Every row gives one point. Each copy is the shape, with its points in the same order, turned, moved and blurred by noise. Some copies are also mirrored. Which?

Shape (8 x 3):
[[-1.18,-2.02,+4.21],
[+0.72,+0.11,-1.58],
[-0.91,-0.60,+2.55],
[-1.18,+0.93,+0.74],
[+0.84,-2.35,-2.31],
[-0.66,+0.05,+0.55],
[+0.53,-0.45,+2.70],
[-0.92,-0.57,+0.04]]
Copy 1:
[[+0.77,+1.14,-4.88],
[+0.28,-0.62,+1.31],
[-0.03,+0.93,-2.86],
[-0.82,+1.51,-0.82],
[+2.48,-1.14,+1.37],
[-0.25,+0.64,-0.85],
[-0.42,-0.55,-3.10],
[+0.56,+0.93,-0.41]]
Copy 1 is: only turned
Copy 2:
[[-0.33,+1.46,-4.76],
[+0.96,-0.26,+1.30],
[-0.79,+0.91,-2.47],
[-1.56,+0.15,-0.41],
[+2.90,-1.55,+0.61],
[-0.61,+0.07,-0.74],
[-0.11,+2.27,-2.06],
[-0.06,-0.77,-0.76]]
Copy 2 is: mirrored
Copy 3, 8 rows:
[[-1.29,-4.20,+1.77],
[+0.92,+1.13,-0.97],
[-0.68,-1.75,+0.76],
[-1.67,-0.11,-0.30],
[+2.84,-0.39,-1.93],
[-0.40,-0.50,-0.34],
[-0.30,-2.01,+2.06],
[-0.10,-0.91,-0.92]]
Copy 3 is: only turned

Shape (10 x 4):
[[+1.41,+1.45,-1.46,+0.65],
[-2.33,+3.09,+0.28,+1.22],
[-1.04,-3.22,-1.16,-0.68],
[+0.20,+1.55,-0.35,+0.70],
[-1.85,-0.82,-0.43,+0.85],
[+0.18,-0.27,-1.89,-1.18],
[-2.30,-2.87,-1.63,-0.98],
[+1.53,+0.10,+0.27,+1.95],
[+0.78,+2.07,+0.24,-1.87],
[+0.58,-2.59,-1.40,-1.84]]
Copy 1:
[[-1.65,+0.51,-2.08,-1.11],
[+2.39,+1.43,-3.86,+0.75],
[+0.39,-0.50,+2.63,+1.35],
[+0.04,+0.62,-1.96,-0.70],
[+1.36,-0.43,-0.38,+1.29],
[-0.96,+1.20,+0.70,+0.10],
[+1.06,+0.20,+2.47,+2.11],
[-0.09,-1.52,-1.73,-1.35],
[+0.37,+2.64,-1.08,-2.31],
[-0.67,+0.43,+2.86,-0.38]]
Copy 1 is: only turned
Copy 2:
[[-2.40,+1.76,+1.57,-0.32],
[-0.63,-0.02,+1.13,+3.60],
[+2.46,+0.44,+0.57,-2.71],
[-1.33,+0.58,+1.42,+0.70],
[+1.38,-0.55,+1.25,+0.39],
[+0.12,+2.24,+0.42,-1.05],
[+3.42,+1.07,+0.43,-1.47],
[-1.98,-0.51,+2.09,-1.26],
[-2.29,+1.86,-1.25,+0.24],
[+1.09,+2.37,-0.46,-3.15]]
Copy 2 is: only turned

Shape, 7 rows:
[[-2.05,+0.90,-1.62,+1.35],
[-0.25,+1.27,+1.30,+1.40],
[+0.44,+1.88,-1.47,-0.74],
[+0.87,-0.64,+0.62,-3.76],
[+1.00,-1.29,+0.15,-1.68],
[-1.71,+1.37,+0.21,+1.47],
[-0.15,-3.42,-2.04,+0.18]]
Copy 1, 7 rows:
[[-2.18,-0.92,+2.38,+0.13],
[-0.08,-1.04,+0.81,+2.47],
[+0.22,+1.69,+1.95,-0.01],
[+3.65,-0.12,+0.17,-1.91],
[+1.69,-0.30,-0.83,-1.50],
[-1.05,-1.47,+2.11,+1.60],
[-1.61,-1.17,-1.86,-2.66]]
Copy 1 is: only turned
Copy 2 (7 x 4):
[[+2.16,+0.15,-0.74,+1.60],
[+0.03,+0.37,-2.46,-0.22],
[+1.52,+2.42,+0.11,-0.50],
[-0.26,+0.55,+1.99,-3.81],
[-0.86,+0.36,+1.72,-1.58],
[+1.47,+0.01,-1.99,+0.50],
[-0.96,-1.07,+2.94,+1.67]]
Copy 2 is: only turned

Shape (10 x 6):
[[+0.85,+1.58,+0.54,+1.75,-0.03,+2.45],
[-0.43,+1.16,+1.81,+1.75,+0.43,+0.79],
[-0.33,-2.64,+0.11,-1.16,+2.69,+1.95],
[+1.96,-0.08,+3.10,+3.71,-1.59,+1.19],
[-1.31,-2.28,-0.69,-0.83,+1.21,-4.01],
[-0.61,+0.86,-0.37,-0.01,+0.22,-1.13],
[-0.75,-2.10,-1.19,+1.34,-1.56,-1.52],
[-0.46,+0.53,-1.12,+1.26,+0.15,-0.49],
[-3.58,-1.42,-1.09,-0.98,+0.82,-1.14],
[-0.06,+0.99,+1.38,-1.47,-0.40,+0.47]]
Copy 1, 10 rows:
[[-1.76,-0.07,+1.05,+0.33,-2.36,+0.57],
[-0.57,-0.47,+1.76,+0.60,-0.37,+0.96],
[-0.32,+2.69,-0.74,+2.77,+0.77,-2.01],
[-3.58,+0.51,+4.23,-0.60,-0.39,+0.91],
[+1.09,+0.71,-2.04,-1.26,+4.58,-0.51],
[+0.35,-0.06,-0.89,-1.00,+0.68,+0.92],
[+0.10,+1.29,+0.49,-3.18,+1.74,-1.37],
[-0.27,-0.25,-0.39,-1.23,-0.09,-0.44],
[+3.41,+1.09,-0.90,-0.39,+1.80,-1.36],
[+0.17,+1.74,-0.12,+0.41,-0.20,+2.30]]
Copy 1 is: only turned
Copy 2, 10 rows:
[[-1.68,-2.58,-0.93,+0.42,+0.01,-1.72],
[-1.28,-1.86,-2.65,+0.26,-0.91,+0.42],
[+0.48,-1.36,+1.64,+4.18,+0.09,+1.61],
[-3.51,-3.54,-0.57,-1.58,-2.57,+0.06],
[+2.55,+2.07,+0.49,-0.23,-0.71,+3.63],
[+1.14,+0.18,-1.40,-0.54,-0.10,+0.01],
[+1.26,-0.80,+0.58,-2.25,+0.21,+1.98],
[+0.02,-0.89,-1.25,-0.57,+0.80,+0.04],
[+3.47,-0.74,-0.95,+1.33,+1.34,+2.56],
[+1.03,-1.62,-1.25,+1.17,-1.59,-1.05]]
Copy 2 is: only turned
Copy 3:
[[-3.47,-1.18,-1.11,-0.97,+0.27,+0.01],
[-1.94,+0.02,-1.50,-0.94,-1.15,-0.59],
[-0.41,-0.35,+1.86,-0.23,-0.56,+3.77],
[-4.25,+0.70,-0.63,+0.15,-2.70,-2.02],
[+4.00,-0.14,+1.82,+0.72,-1.51,-0.31],
[+0.72,-0.18,-0.52,-0.38,+0.90,-1.11],
[+0.44,-0.31,+2.71,-0.82,-1.01,-1.92],
[-0.21,-1.56,-0.11,-0.60,+0.26,-1.35],
[+3.03,-0.04,+1.50,-2.22,-0.08,+0.88],
[-0.85,+1.76,-0.80,-0.18,+1.45,+0.29]]
Copy 3 is: mirrored

Shape, 9 rows:
[[+2.10,-4.65,-0.53,-0.61,+0.30,-2.61],
[-1.61,+1.41,+1.23,+0.45,-1.77,+0.79],
[-1.69,+0.98,+0.98,-0.50,-1.97,-0.52],
[-1.12,+1.19,-0.76,-0.26,-1.63,-0.12],
[-1.21,-0.71,-0.52,+1.33,-2.58,+1.21],
[-0.26,-3.39,-0.06,-0.71,+1.52,-0.56],
[+2.65,-2.44,-0.39,-1.47,+1.11,-0.17],
[-2.15,+0.47,-1.53,-0.31,-1.31,-0.14],
[+2.22,-0.55,+0.34,+1.58,+2.22,-1.52]]
Copy 1 (9 x 6):
[[+4.88,-1.75,-0.15,-2.69,+1.11,-2.17],
[-1.51,+0.62,+0.36,-0.31,+0.54,+2.06],
[-0.69,+1.55,+0.58,-1.23,+0.24,+1.13],
[-1.18,+0.65,-0.70,-1.96,-0.12,+0.88],
[-0.77,-1.46,+0.59,-2.28,+0.59,+2.29],
[+2.42,-2.23,+0.91,-0.83,-0.42,-1.92],
[+3.69,-1.76,-1.93,-0.75,-0.37,-1.01],
[-1.60,+0.01,+0.10,-2.51,-0.90,+0.22],
[+1.30,-1.50,-2.08,+0.18,+2.61,-2.19]]
Copy 1 is: mirrored
Copy 2:
[[-1.20,-2.52,+3.22,+3.49,+0.79,-1.81],
[+0.20,+0.63,-2.14,-0.60,-1.54,+1.07],
[+0.22,+0.40,-2.41,+0.66,-1.29,-0.21],
[-0.59,+1.16,-1.70,-0.22,-0.22,-0.63],
[-0.99,+1.93,-0.07,+0.57,-0.85,+1.45],
[-1.00,-1.61,+2.72,+1.29,-1.77,-1.85],
[+0.57,-1.99,+3.03,+0.43,+0.85,-1.86],
[-1.42,+1.69,-1.20,+0.05,-1.00,-1.26],
[-1.86,-3.80,+1.10,-0.89,+0.72,-0.29]]
Copy 2 is: mirrored
Copy 3, 9 rows:
[[-1.46,-3.84,-0.65,-1.96,+1.91,-1.73],
[+0.33,+2.38,+0.74,+0.91,+0.16,+2.65],
[-0.23,+1.56,+0.78,+0.08,+0.84,+2.83],
[+0.13,+2.56,-1.14,-0.42,+1.15,+1.64],
[+1.25,+1.23,-0.47,+1.94,+2.24,+0.84],
[+0.94,-2.31,-0.07,-1.86,+0.31,-1.39],
[-1.15,-0.62,-0.12,-2.17,+0.64,-2.92],
[+1.41,+1.85,-1.65,-0.81,+1.40,+1.77],
[-2.01,-0.75,-1.34,+0.25,-1.85,-1.47]]
Copy 3 is: mirrored

Shape, 13 rows:
[[+1.20,+0.65,+0.68,+1.23,+1.58,-0.66,-1.35,+1.07],
[-2.07,-2.94,-0.56,+2.27,-2.37,+1.75,-2.08,+1.51],
[+0.26,-2.89,+0.80,-2.01,-1.64,-1.71,+2.33,-1.23],
[-0.62,+0.27,-1.71,+1.59,+1.17,-2.10,+1.22,+2.19],
[-1.23,+1.08,-1.93,+1.74,-0.61,+0.98,-2.09,-1.49],
[+0.11,+1.51,+1.57,+1.45,-0.62,+1.26,+0.42,+0.71],
[-2.31,+0.12,+1.97,-0.11,+1.96,+0.61,+0.16,-1.43],
[+0.53,-1.67,+1.67,-0.05,+0.02,-1.99,+2.17,-0.70],
[-1.59,+1.17,+1.90,-1.60,+1.47,+1.81,-0.71,-0.94],
[-0.70,-0.14,-0.92,-1.96,-0.38,-2.17,+2.20,-0.31],
[-1.85,-1.38,+0.67,+1.52,-2.46,-1.03,-2.06,+2.51],
[+1.02,-2.70,-2.19,+0.96,+1.62,+0.09,-1.66,+0.34],
[-0.65,-0.13,-0.56,+0.61,-0.33,-1.66,+2.20,+2.60]]
Copy 1, 13 rows:
[[-1.73,+1.67,-1.04,-0.98,+0.64,-0.59,+1.11,+0.54],
[-1.73,-0.72,+4.00,-1.09,+0.14,-4.38,-0.43,-0.33],
[+0.22,+0.82,+2.01,-0.44,-2.46,+1.31,-3.89,+1.73],
[-2.44,-1.63,-1.78,-0.17,-1.48,-0.57,+0.33,+0.01],
[-0.31,-1.19,+2.64,-0.02,+1.07,-0.58,+2.81,-0.84],
[-0.74,+0.03,-0.03,-0.40,+2.83,-0.71,-0.97,+0.01],
[+0.72,+2.04,+0.34,+1.70,+0.30,-0.40,-0.80,-1.93],
[-1.22,+1.29,+0.46,+0.62,-1.37,+1.36,-2.90,+1.08],
[+2.36,+2.09,+0.15,+0.27,+1.13,-0.37,-0.23,-1.90],
[+0.66,-1.03,+0.12,-0.78,-2.30,+1.73,-1.74,-0.04],
[-3.26,-0.18,+2.38,-2.58,-0.21,-2.34,-1.12,-1.35],
[-1.12,+0.78,+1.23,-0.20,-1.98,-2.42,+1.82,+2.30],
[-2.02,-1.74,-1.32,-0.87,-0.99,-0.72,-1.96,+0.01]]
Copy 1 is: mirrored
Copy 2 (13 x 8):
[[-0.38,+0.83,-0.78,-0.50,-0.47,-1.14,+1.65,-0.60],
[-0.43,-0.39,+1.75,-0.29,+2.14,+1.70,-0.45,-5.35],
[-2.55,+0.06,+1.63,-1.55,-0.96,+3.36,-2.57,+1.13],
[+2.51,-0.03,-0.15,-2.61,-1.60,+0.67,+0.56,-0.94],
[+1.40,+0.83,-2.11,+0.89,+2.36,+1.36,-0.45,-2.19],
[-0.16,-1.12,-0.07,+0.25,+0.70,-1.88,-1.13,-0.83],
[-0.77,-2.62,-0.76,+0.90,+1.29,+1.40,+0.91,+1.07],
[-1.27,-0.06,+1.88,-0.82,-1.25,+1.51,-0.80,+1.64],
[-2.12,-2.75,-2.43,+0.52,+1.53,+0.52,+0.25,+0.40],
[-0.29,-0.53,-0.86,-2.11,-1.72,+2.78,-2.05,+1.03],
[-0.43,-0.70,+1.25,+0.47,-1.23,+1.11,-0.35,-4.78],
[-0.64,+2.28,-0.07,-2.71,+1.59,+1.83,+1.89,-1.71],
[+1.18,-1.15,+0.73,-2.72,-2.01,+0.40,-1.10,-0.97]]
Copy 2 is: only turned
Copy 3:
[[+0.56,+1.44,+0.30,+1.54,-0.73,-0.48,+0.32,-2.44],
[-0.86,-1.47,+0.33,+1.66,-1.67,+1.45,+5.18,+0.22],
[+1.11,+1.21,+1.37,-1.45,-2.64,-1.60,+0.00,+3.56],
[-0.38,+1.30,-2.60,-1.27,-1.01,-1.42,+1.55,-1.93],
[-1.63,-0.19,+1.20,-0.07,+0.89,+2.02,+1.71,-1.54],
[+0.26,-1.31,-0.26,+1.23,-2.14,+0.96,-0.53,-1.19],
[-0.96,-1.69,+0.68,+1.71,+0.88,-2.09,-0.66,+0.14],
[+0.01,+1.34,+0.36,-0.27,-2.68,-2.25,-0.59,+1.49],
[+0.90,-2.33,+1.14,+1.72,+1.49,-0.69,-1.05,-0.25],
[+0.80,+0.66,-0.22,-2.63,-0.42,-2.01,-0.19,+1.23],
[+0.52,-1.34,+1.12,+0.18,-3.24,-0.33,+4.18,-1.46],
[+0.26,+3.08,-0.37,+1.91,+0.65,+0.25,+2.94,+0.15],
[+0.60,+0.47,-1.93,-1.58,-2.37,-1.46,+1.09,-0.69]]
Copy 3 is: only turned
Copy 4 (13 x 8):
[[-0.79,-0.29,+0.70,-2.20,-3.01,-0.09,-0.95,+0.29],
[-1.29,-1.92,+2.13,-1.89,+1.82,+2.75,-0.48,-2.92],
[+2.46,-0.48,-4.25,-2.31,+0.56,+0.83,+1.11,-1.87],
[-1.85,-1.86,-1.23,-0.46,-1.79,-2.42,-1.12,-1.93],
[-1.57,-0.42,+2.21,+0.46,+0.62,+0.32,+2.13,+0.28],
[-0.79,+2.24,+0.34,-0.50,-1.29,+0.76,-0.92,-0.75],
[-0.13,+1.91,-0.65,-2.00,+1.38,-1.03,-0.49,+1.97],
[+1.22,+0.27,-2.66,-3.14,-0.88,-0.52,+0.26,-1.25],
[+0.08,+1.64,-0.52,-0.58,+1.38,+0.99,-1.13,+2.88],
[+0.14,-1.31,-3.84,+0.11,-0.39,-0.58,+0.74,-0.50],
[-3.02,-1.78,-0.17,-2.52,-0.39,+3.31,-0.45,-2.04],
[+1.38,-3.18,+2.10,-1.90,-0.69,-0.82,-0.44,-0.74],
[-1.37,-0.76,-2.31,-0.37,-1.42,-0.35,-1.75,-2.31]]
Copy 4 is: mirrored

Shape, 11 rows:
[[-0.64,+0.06,-1.46,-2.90,-1.22,+1.38,+1.64,-0.79],
[+0.81,+0.34,+1.07,-2.15,-1.65,+0.84,-0.27,+1.95],
[+1.99,-0.91,+0.16,+0.74,-2.47,-0.46,+1.81,+1.95],
[+1.83,+0.16,-0.72,-1.62,+1.24,-0.60,+1.16,-2.92],
[-0.11,+0.75,-0.68,-0.52,-2.32,+0.00,+0.57,-0.85],
[-3.18,-1.59,+0.81,+0.59,-0.95,+1.81,+0.31,+1.77],
[-0.15,+1.90,-0.38,-0.77,+1.89,+0.97,+1.54,-0.01],
[+1.64,+3.91,-1.10,+0.49,+0.24,+0.99,+0.13,-1.10],
[+2.55,-1.40,-0.35,+2.61,+1.90,+2.22,+0.94,+1.06],
[+2.70,-2.28,-2.42,-0.53,+2.53,-0.79,-0.54,-0.20],
[+0.34,+1.92,-0.18,+1.66,+2.19,-0.84,+1.62,+1.65]]
Copy 1, 11 rows:
[[-0.63,+0.73,-1.34,-2.09,+0.57,-3.53,-2.45,+0.41],
[-0.28,-1.74,-0.30,-2.50,+1.40,-0.30,-1.46,+2.00],
[-0.89,-1.93,+2.26,-1.86,-0.39,+0.41,-3.32,-0.06],
[-2.47,+2.53,-0.27,-1.86,-1.40,-1.67,+0.13,-0.25],
[+0.02,+0.66,-0.72,-0.73,+0.22,-0.54,-2.74,-0.07],
[+2.74,-1.71,+1.58,-0.16,+1.95,-2.78,-0.93,-0.23],
[-2.40,+0.03,-0.21,+0.55,+0.55,-2.58,+0.18,+0.86],
[-2.68,+0.09,-2.02,+1.72,-1.26,-0.22,-0.79,+0.96],
[-1.25,-2.79,+2.42,+0.06,-3.03,-1.75,+0.69,-0.35],
[-2.58,-0.91,+0.27,-3.13,-1.82,-1.37,+1.60,-2.81],
[-3.12,-1.25,+1.61,+1.77,+0.91,-0.83,+0.08,-0.55]]
Copy 1 is: mirrored
Copy 2:
[[+2.52,+0.54,-1.34,-2.14,+0.69,+0.40,+0.30,-2.40],
[+0.11,+2.08,+0.18,-2.21,+0.83,-2.05,+1.39,+0.47],
[-0.16,-0.58,-1.52,-0.98,-2.43,-2.35,+0.76,+1.35],
[+0.16,+1.83,-0.24,+0.50,-1.48,+1.89,-0.65,-2.24],
[+1.30,+0.83,-2.27,+0.56,+0.06,-0.60,+1.40,-0.40],
[+2.89,-2.58,+0.49,-0.34,+2.58,-1.13,+0.92,+0.97],
[+2.64,+1.78,+0.83,+0.10,-0.11,+0.53,-1.97,-0.36],
[+2.39,+3.87,+0.13,+2.38,-1.00,-0.97,+0.39,-1.18],
[+0.19,-1.02,+3.43,+1.42,-1.91,-2.05,-0.50,-0.90],
[-2.47,-0.50,+0.97,+0.26,-0.18,+0.39,-2.09,-2.68],
[+1.82,+1.05,+0.90,+1.54,-0.84,-1.06,-3.15,+1.80]]
Copy 2 is: mirrored

Shape, 14 rows:
[[-2.37,-0.03,-1.12,+0.38,-0.68,-0.68,-0.80,+1.69,+2.91],
[+0.55,-1.86,+0.87,+1.69,-0.55,-2.09,-1.74,+0.18,+1.81],
[+1.47,+0.28,-1.59,+3.73,-2.11,-2.39,-1.50,-1.03,-0.44],
[+0.28,+1.08,+2.67,+1.41,+0.30,-1.22,+0.87,-0.03,-2.46],
[-3.24,-1.44,+0.32,-0.33,-0.45,+0.56,+1.00,+0.05,+2.01],
[-3.04,+1.18,+1.11,+0.47,+1.72,+2.86,+1.47,-0.24,+2.33],
[-0.63,-0.86,-1.31,+2.32,+0.91,+0.28,-0.02,+1.97,+1.91],
[+0.70,+3.18,+2.31,+0.68,+1.66,-0.03,+1.18,-1.85,-2.85],
[+0.22,+2.06,+1.72,-0.58,+0.38,+2.37,+1.75,-0.07,+1.21],
[+1.29,-0.50,-0.99,+2.08,+0.14,-1.15,-2.55,-0.71,-0.96],
[-0.13,+0.05,+0.45,+1.12,-0.24,-3.59,-0.71,+0.70,+0.78],
[-1.58,+3.42,+2.38,-0.24,+1.49,+1.79,-0.40,-1.28,-0.68],
[+0.84,-0.81,-1.20,+1.30,+0.77,-2.80,-0.18,-1.00,+0.96],
[-1.40,-0.78,-0.57,-1.20,-0.63,-0.41,-0.12,+1.62,+0.66]]
Copy 1 (14 x 9):
[[+0.64,+0.38,-3.23,-3.01,-1.25,-0.45,+1.32,+1.86,+1.30],
[-1.74,-0.65,-2.53,-2.41,+2.02,-1.29,-0.05,+0.72,+1.75],
[-4.12,-0.09,-2.70,+0.01,+0.26,-3.58,+0.00,+1.25,-0.41],
[-0.14,+0.54,-0.33,+0.08,+2.79,-1.97,+1.52,-1.02,-2.32],
[+2.82,+0.16,-1.10,-2.76,-1.05,-1.47,-0.01,+0.04,+1.65],
[+2.93,+2.45,+0.10,-3.85,-1.59,+0.32,-0.25,-0.99,-0.63],
[-0.77,+0.53,-2.45,-2.47,-1.64,+0.33,+1.22,-0.82,+0.91],
[+0.37,+0.65,+1.64,-0.09,+2.41,-0.78,-0.15,-1.12,-4.66],
[+1.96,+2.93,+0.55,-0.61,-0.11,+0.99,-0.56,-0.57,-1.29],
[-3.71,-1.19,-0.60,-1.36,+0.72,-1.57,+0.67,+0.69,-0.43],
[-0.52,-1.27,-3.38,-1.13,+1.82,-1.10,+0.63,+1.04,-0.15],
[+1.24,+2.42,+1.59,-2.38,+1.02,-0.28,+0.26,+0.65,-3.75],
[-1.79,-2.01,-2.86,-0.94,+0.61,-0.71,-1.17,+0.25,-0.28],
[+1.52,-1.02,-1.07,-0.83,-0.48,+0.00,+1.47,+1.34,+0.99]]
Copy 1 is: only turned
Copy 2:
[[-2.60,-1.46,+0.82,+0.61,+1.12,-0.37,-0.23,+2.17,-0.95],
[-0.97,-1.43,+1.94,-2.18,+1.93,-0.78,+0.09,-0.99,+0.52],
[-1.12,-0.49,+0.29,-3.37,+1.05,+3.74,+0.92,-0.79,+0.80],
[-0.44,+3.97,+0.34,-0.20,+0.63,+0.78,-0.04,-1.78,+1.22],
[-2.52,-0.66,+1.55,+2.01,+0.26,-1.11,-0.06,-0.45,-2.71],
[-3.02,+1.59,+1.21,+1.61,-2.69,-1.55,-2.12,+0.71,-2.63],
[-1.26,-0.31,+2.11,-1.43,+1.18,+0.15,-1.50,+1.90,-2.37],
[+0.63,+4.30,-1.35,+0.14,-1.99,+0.88,-1.39,-2.11,+1.31],
[-0.37,+1.80,+1.59,+1.32,-3.43,-0.86,-0.68,+0.90,-0.32],
[+0.20,-0.28,-0.75,-3.38,+0.87,+1.31,+0.10,-1.19,-0.22],
[-0.90,-0.32,+0.40,-0.61,+2.42,+0.83,-0.60,-0.55,+1.57],
[-1.87,+2.93,-1.64,+0.88,-3.33,-1.22,-1.20,-0.20,+0.12],
[-0.14,-1.38,+1.29,-1.15,+1.51,+1.71,-1.80,-1.31,+0.05],
[-0.40,-0.59,+0.26,+1.22,+1.28,-0.69,+0.47,+0.70,-1.63]]
Copy 2 is: mirrored
